Rows are points. The window is the flat piece filled in between its corners: a triangle in 3 columns, a solid with four corners in 4, and so on. A path goes straight from each point to the next, and from the last back to the first. After which points does the path pass through the window?
(in the rows, 128 means zero)

Window (4 x 4):
[[141 152 181 158]
 [127 124  94 117]
 [128 132 152 178]
 [ 89 123  95 104]]
Path:
(1): [124 118 133 145]
(2): [136 170 103 159]
(3): [ 94 153 139 165]
(4): [154 114 153 103]
(5): [165 106 206 190]
(6): [111 190 142 123]
(7): [118 158  76 147]
(8): [128 116 107 113]
(9): [ 82  92 164 160]
(10): [137 152 112 145]
(11): [ 95 133  59  94]
(12): [108 117 139 110]
(13): [139 101 140 171]
(14): [121 162 163 169]
(15): [102 159 126 164]
(16): [135  92 126 139]
Through the window after points: 1, 5, 7, 9, 13

Window, 6 rows:
[[101 147  95 142 132 148]
 [146 101 189 156  98 192]
 [141  80 110 130  41 134]
 [107 158 119 131 121 126]
 [150 119  97 113  97 138]
 [133 117 128 167 136 134]]
Path:
(1): [132 135 117 181  68 142]
(2): [140 101 141  87 145 173]
(3): [139 100 143 119 107 133]
(4): [146 112 134 173 102 158]
(5): [107 178 106 142  70 166]
(6): [161  56 139 118 132 140]
(7): [117  80 147 130  98 161]
(8): [163 126 137 166 105 159]
Through the window after points: 1

Window (8 x 8):
[[149 139 182 220 125 151 144 127]
 [165  99 163 120 175 132 146 167]
 [128 167 131 129 133 126 193 144]
 [136 153 145 148  93 168 108 134]
 [113  99 137 163 105 140 122 135]
 [137 155 115 173 136 145 124 128]
 [169 165 141 134 130  88 171 134]
 [146 113 163  35 197 126 129  99]]
Path:
(1): [ 68 173 165 123 123 122 160 159]
(2): [139 140 171 135 159 135 134 141]
(3): [168  84 124 110 104 130 170 106]
(4): [178 132 172 200 121 149 165 100]
(5): [130 141 172 192 134 142 132 148]
(6): [142 154 156 154 131 118 131 145]
(7): [159 124  91 154 137 152 175 101]
(8): [153 130 138 141 116 161 130 133]
(9): [104 148 171 190 162 131 116 136]
(10): [113 157 197 134 158 109  97 120]
(11): [173 137 104 133 131 164 170 136]
(12): [190 131 126 128 143 130 139 103]
Through the window after points: 4, 6

Window (9 x 9):
[[ 90  91 166 172 164  96 136 147 150]
 [169 156 100 133  83 132 115 128  74]
 [123  75  88 201  67 122 170 121 160]
 [103 153 199 147 138 133 137 112 130]
 [106 144 160 133 142  81 202 151 110]
 [119 120 164 111 152 143 163 126 131]
 [144 127 151 108  81 112 108 103 114]
 [137 141 166 129 164 112 145  71 138]
 [229 145 127 133  59 133 135 122 104]]
Path:
(1): [184 152 158 108 122 110 127 135 163]
(2): [126  97 128 174  91 147 139 106  74]
(3): [140 109 148 176 100 109 137 142  66]
(4): [150 146 128 132  97 135 140 110 144]
(5): [147 141 107 148 144 118 128 128 162]
(6): [131 115 171 135 110 138 139 111 110]
(7): [131  76 120 180  98 117 173 116 119]
(8): [119 133 119 150  98 136 143 125 183]
(9): [ 88 152 143 101 108 117 132 142 182]
(10): [127 106 169 179 142 108 163 132 100]
(11): [147  64 154 179 135 140 105  60 102]
(12): [136 187 147 122 106  98 164 155 129]
(13): [152 144 120 114  89 126 121 125 133]
(14): [144 132 143 149 118 125 142 117  63]
(15): [138 123 143 171 126 104 193 102  85]
(16): [ 94 151 175  88 143 108 133 168 180]
Through the window after points: 3, 7, 13, 15
